Each point is reached from the start by the listed moves, each made 0, 1 or 2 times, or once backwards (-1), plus a little noise. Say if it took an odd or an even number of moves. Then give how often each move was made.

Moves:
(1): [ 0.03 -0.31 -0.18 -0.21  0.37 -0.10]
(2): [ 0.08 -0.25  0.17 -0.10  0.19 -0.19]
(3): [ 0.20 -0.15  0.20  0.14  0.37  0.10]
Start: [ 0.08 -0.11  0.07 -0.17 -0.06  0.11]
Points:
[-0.02 -0.84 -0.31 -0.83  0.50 -0.41] -> even (2, 1, -1)
[ 0.46 -0.80 -0.05 -0.21  1.25  0.31] -> odd (2, -1, 2)
[-0.07  0.51  0.11  0.13 -0.64  0.43] -> even (-1, -1, 0)
[ 0.16  0.29  0.27  0.28 -0.25  0.46] -> odd (-1, -1, 1)

Moves:
(1): [ 0.30  0.02 -0.10 -0.11 -0.12  0.09 -0.19  0.04  0.25]
(2): [-0.30 -0.16  0.09  0.31 -0.12 -0.38  0.20 -0.28  0.18]
(3): [ 0.19 -0.25  0.13  0.18 -0.26  0.13  0.02 -0.08 -0.21]
(4): [ 0.23  0.07 -0.35 -0.22 -0.10  0.15 -0.06  0.17 -0.02]
(5): [ 0.29  0.04  0.22  0.63  0.09 -0.19  0.24 -0.05  0.19]
(6): [ 0.10 -0.06 -0.12 -0.03  0.03 -0.03  0.07 -0.35  0.04]
Start: [-0.09 -0.37  0.06 -0.17 -0.30 -0.05  0.08 -0.15  0.12]
Points:
[ 0.62 -0.17 -0.09  0.82 -0.22 -0.73  0.54 -0.59  1.16] -> odd (1, 1, -1, 1, 2, 1)
[ 0.33 -0.68  0.51  0.88 -0.74 -0.41  0.27 -0.12  0.46] -> odd (1, 1, 1, 0, 1, -1)
[ 1.31 -0.53 -0.34  0.74 -0.52 -0.06  0.63 -0.67  0.34] -> odd (0, 0, 1, 2, 2, 2)

Moves:
(1): [-0.04 -0.27 -0.03  0.19  0.16 -0.02 -0.03  0.08  0.07]
(2): [ 0.07  0.08  0.03  0.08  0.00  0.04  0.47 -0.24  0.18]
(3): [-0.09  0.54  0.17  0.47 -0.06 -0.16  0.06 -0.01  0.08]
(4): [ 0.12  0.03  0.05  0.12 -0.18 -0.15 -0.18 -0.04  0.20]
(5): [ 0.11 -0.07 -0.24  0.16  0.28  0.23  0.14 -0.12  0.03]
(6): [ 0.13  0.04  0.09 -0.16  0.12  0.05  0.00  0.07  0.29]
(7): [ 0.07 -0.08  0.08 -0.13  0.16 -0.18 -0.11  0.45 -0.11]
(8): [ 0.06  0.19  0.12  0.19 -0.03  0.25  0.20  0.00  0.08]
(9): [ 0.22  0.17  0.15 -0.03  0.12  0.23  0.12 -0.18 -0.22]
Start: [ 0.06  0.23  0.10  0.03 -0.07  0.04 -0.22 -0.02  0.04]
Points:
[ 0.58 -0.55 -0.13  0.29  0.71  0.86  0.50 -0.64 -0.42] -> even (2, 1, -1, 0, 1, -1, 0, 0, 2)
[ 1.12  0.23  0.23 -0.65  0.44  0.53  0.66 -0.34  0.74] -> even (-1, 2, -1, 1, 1, 2, 1, 0, 1)
[ 0.30  0.78  0.58 -0.15 -0.34 -0.11  0.63 -0.27 -0.33] -> odd (-1, 2, 0, 0, -1, -1, 1, 0, 1)
[ 0.01  0.07  0.44  0.34 -0.35 -0.49 -0.13  0.53  0.65] -> odd (1, 1, 0, 1, -1, 0, 1, 1, -1)
[ 0.50 -0.18  0.06  0.25  0.31 -0.20 -1.03  0.63  0.55] -> odd (1, -1, 0, 2, 1, 1, 1, 0, 0)
[ 0.39  0.16  0.70 -0.65  0.04 -0.64 -1.22  1.33  0.41] -> odd (0, -1, 0, 1, -1, 2, 2, 0, 0)
[ 0.51  0.47  0.60  0.33 -0.48  0.00 -0.03 -0.71  0.85] -> even (1, 1, 0, 2, -1, 1, -1, 0, 1)

Moves:
(1): [-0.15  0.12 -0.13  0.13 -0.05  0.08 -0.14 -0.03  0.21 -0.12  0.35 -0.10
 -0.22 -0.34 -0.06]
(2): [ 0.10  0.04  0.08  0.08 -0.06  0.10  0.02 -0.04 -0.03  0.04  0.07  0.00
  0.02  0.02 -0.10]
(3): [-0.18  0.35 -0.12  0.05  0.13  0.05 -0.07  0.15  0.31 -0.11  0.09 -0.10
 -0.38  0.26  0.11]
(4): [ 0.04  0.01  0.19  0.04 -0.05 -0.06  0.02 -0.09  0.07 -0.08 -0.03 -0.08
  0.15 -0.06 -0.03]
(5): [ 0.02  0.09  0.16  0.07 -0.13 -0.14 -0.13 -0.24  0.22  0.23  0.09  0.05
  0.13 -0.15 -0.06]
(6): [-0.08  0.03 -0.15  0.00  0.14  0.06  0.09 -0.14  0.03  0.01  0.04  0.00
 -0.10  0.16 -0.07]
(7): [ 0.10 -0.07  0.03 -0.11  0.00 -0.37 -0.06 -0.22 -0.04  0.15  0.05  0.08
 -0.03  0.09 -0.07]
(8): [ 0.25  0.14  0.23  0.23 -0.03  0.10 -0.17 -0.27  0.42 -0.08 -0.28 -0.05
  0.03 -0.15 -0.13]
(9): [ 0.18  0.22  0.00 -0.06 -0.01 -0.11 -0.03  0.00 -0.02  0.06  0.05  0.04
 -0.03  0.18  0.27]
(10): [ 0.04 -0.07 -0.11  0.38 -0.15  0.19 -0.17 -0.41  0.37  0.08  0.42 -0.20
 -0.12 -0.11 -0.14]
(11): [ 0.10 -0.05 -0.04 -0.09  0.19  0.09  0.15 -0.01  0.02  0.02  0.00 -0.04
  0.06  0.24 -0.22]
(12): [ 0.01 -0.07  0.01  0.02 -0.21  0.05 -0.16 -0.01 -0.03 -0.03  0.13 -0.01
  0.16 -0.10 -0.08]
Start: [ 0.06  0.04 -0.03 -0.19  0.09 -0.12 -0.18  0.19 -0.13  0.17  0.11  0.15
  0.00  0.09 -0.12]
Points:
[ 0.71  0.06  0.52  0.68 -0.25  0.58 -0.38 -1.16  0.79  0.72  0.47 -0.02
  0.60 -0.36 -1.02] -> even (0, 2, -1, 0, 2, 1, -1, 1, 0, 1, 1, 0)
[ 0.78  0.67  0.48  0.41 -0.24  0.39 -0.33 -0.40  0.76  0.27  1.07 -0.34
  0.32 -0.01 -0.39] -> odd (1, 2, 0, 2, 1, -1, -1, 0, 2, 1, 2, 0)
[-0.61  0.73 -0.19 -0.28  0.46  0.20 -0.19  0.97  0.33 -0.03 -0.11  0.16
 -0.62  0.36  0.04] -> odd (0, 0, 2, -1, 1, 0, -1, 0, -1, -1, 0, 0)
[ 0.06  0.79 -1.14  0.00  0.87 -0.09 -0.03 -0.37  0.75  0.62  1.47 -0.22
 -1.39  1.74  0.03] -> odd (0, 0, 2, -1, 0, 1, 1, -1, 2, 2, 2, -1)
[ 0.73  0.11  0.23  0.77 -0.54 -0.72 -1.00 -1.75  1.05  0.82  1.06  0.03
 -0.23 -0.81 -0.34] -> odd (1, 0, -1, 0, 1, 0, 2, 1, 1, 2, -1, -1)
